Each row of a before or after table is a point. One or more steps were done to the points. Then noise was added and the rows were shuffled. The steps act on columns, c1 being the first. Write out the steps. A step turns or swaps two columns, mirrors them in a line or flattens them onto one, adds a multiple of one to another, or multiplies or shifts one. Angles are multiples of 10 degrees, from the lower column toward the higher: turns from -170 to 170, lines from 10 to 170 but not 90. Use the fewest steps. Two steps may share a column if one is a turn and the other turns, adds or multiplies; they go together, in the order done. Otherwise the lowest column goes first.
In the rows, 128 means zero.

Before, 9 rows:
[[158 126 212]
 [148 116 197]
 [109 133 115]
 [123 117 104]
 [134 128 115]
 [105 102 122]
 [139  86 108]
 [131 142 139]
 [138 121 158]]
After (9 x 3):
[[132 130 116]
 [139 137 159]
 [121 137 104]
 [107 120 115]
 [103 155 123]
 [130 112 139]
 [157 131 214]
 [148 140 198]
 [139 170 108]]
Steps: multiply c2 by -1

Before (9 x 6):
[[157 139 105  87 106 136]
 [157 153 112  68 119 122]
 [105 169  94 156 148 100]
 [164 140 127 174 101 140]
 [ 74 127 142 171 131 144]
 [ 96 130 159 146 126 110]
 [108 129 117 135 178 118]
 [110 186 150 174 129 144]
 [161 157 144 134 104 139]]
After (9 x 6):
[[160 106  88 104 139 137]
 [ 74 133 173 141 128 146]
 [162 101 176 127 139 140]
 [110 129 174 149 187 143]
 [111 178 134 117 127 121]
 [161 105 133 145 159 139]
 [156 119  67 114 154 122]
 [ 98 127 145 159 128 110]
 [105 149 155  94 171 101]]
Steps: swap c2 and c5; swap c3 and c4

Before (13 x 9):
[[129 111 106 102 133 146 110 139 125]
 [128 119 158 135 123 164  99 137 132]
 [118 126 157 120 150 128 129 105 136]
 [110 101 138 135 144 123  92 127 108]
 [101 101 121 127 109 164 115  96  74]
 [ 99 101 157 119 103 198 100 120 131]
 [149 129 154 129 110 144 120 135 131]
 [ 96 102 141 121 117 154 135 145 107]
 [122 229 161 134 151 141  93  82  53]
 [103 146 120 123 133 134  93 134 121]
 [112 123 106 121 102 123 107 125 133]
 [137 115 132  84 110 124 103 140 129]
 [109  99 159 111 114 130 112 133 131]]
After, 13 rows:
[[136 101 156 119  15 199 100 120 132]
 [124 111 106 102 138 146 110 139 125]
 [105 229 160 134 147 142  93  82  52]
 [148 115 132  84 124 125 104 140 128]
 [154 129 154 128 156 144 119 135 131]
 [142 123 107 121  48 123 107 125 133]
 [132 118 158 134 121 165  99 137 132]
 [112 145 120 124  69 135  92 134 121]
 [121 102 141 121  29 154 135 144 107]
 [105 101 138 135 104 123  92 127 108]
 [104 126 156 121 135 128 129 104 136]
 [130 101 121 128  29 164 116  96  75]
 [131  99 159 111  58 129 113 132 131]]
Steps: turn c1 and c5 by 60 degrees; multiply c5 by 3

Before (12 x 12):
[[142 131 104 101 172 147 165 122 136  78  95 166]
 [116 143  71 145 108 142 181  97 133 118  81 132]
 [ 74 186  51 131 102 166 162 166 153 103  99 125]
 [117 170  69 125 116 118 114 135 120 150  63 120]
 [153 196 106  72 153 119 154 141 150 153 100  75]
 [140 151 138 132 136 163 118 118 161 111 113 148]
 [114 139 147  94 110 171 131 109 127 143  88 122]
 [103 139 124 161 133  93 139 165 115 122  96  92]
 [126 121 101 115 156 171 156 167 115 153  89 152]
 [149 127 129  97 148  94 141 135 154 139 111 149]
 [111 161 109 136 123 100 117 117 128 132 147 136]
 [143 163 170 118  89 141 155 154 127 106 157 132]]
After:
[[128  95  99 113 157 173 158 170 113 157  98 152]
 [ 75 143  53 132 103 163 163 171 153 103  77 124]
 [116 104 149  94 109 169 132 109 129 141  93 132]
 [114 102  72 146 109 141 183  98 137 117  88 127]
 [142 131 138 128 135 163 119 121 163 113 104 147]
 [156 147 107  70 153 116 156 143 149 153  78  90]
 [110 160 111 136 119 102 116 118 129 131 127 138]
 [142 111 106 100 174 148 163 121 138  76 101 175]
 [151 117 130  97 146  94 142 133 154 141 116 159]
 [117 108  69 126 117 119 116 132 121 152  59 120]
 [102 117 124 160 131  93 141 163 112 121  97  85]
 [142 169 169 119  88 143 159 154 129 105 136 136]]
Steps: multiply c2 by 0.7; turn c2 and c11 by -40 degrees; add -0.3 times c4 to c12

Before, 9 rows:
[[131 166 141 125 116 135 161 134 107 138 120 134 101 140 129 121 132 119]
 [127 144 157 146 137 140 160 122 145 144 139 141 138 143 137 177 200 112]
 [129 116 111 104 103 109 111 138  93 134 110 137  99 145 144  89 117 122]
 [130 150 162 141 137 127  92 133 100 126 130  78 125 120 134  99 113 118]
 [122 124 157 178 132 125  91 126 118 147 140 138 132 139 143 168 127 130]
 [174 134 157 130 130 123 113 131 102 110 134 128 144 127 125 174 139 149]
 [122 134  80 108 143 137 111 118 109 121  50 142 145 137 127 167 122 138]
 [138 116 144 137 139 117  94 108  88 111 123 111 141 138  99 165 115 121]
 [130 138 128 147 135 130  93 113 188 116 137 145  83 116 114 158 117 153]]
After (9 x 18):
[[130 138 126 148 155 130 148 114 248 157 136 119  82 116 113 157 115 152]
 [121 134  80 109 171 138  58 117  92 149 136 119 146 136 128 168 122 136]
 [132 166 141 124  98 135 109 134  87 130 126 113 101 138 131 122 132 118]
 [131 115 112 103 135 108 115 139  59 136 158 113 101 145 144  90 119 122]
 [139 116 143 138 164 116 134 107  49 118 137 157 141 140  98 163 114 122]
 [175 133 156 131 140 123 138 131  78 138 131 143 145 128 123 173 138 147]
 [126 143 156 148 105 143 127 121 162 133 104 104 137 145 136 176 198 112]
 [131 148 162 140 162 126 142 132  73  67 137 180 124 120 134  98 113 119]
 [122 122 157 178 154 125 152 125 108 128 139 103 131 138 142 170 128 128]]
Steps: turn c7 and c11 by -110 degrees; turn c5 and c11 by -60 degrees; multiply c9 by 2; multiply c12 by 1.6; turn c10 and c12 by -130 degrees
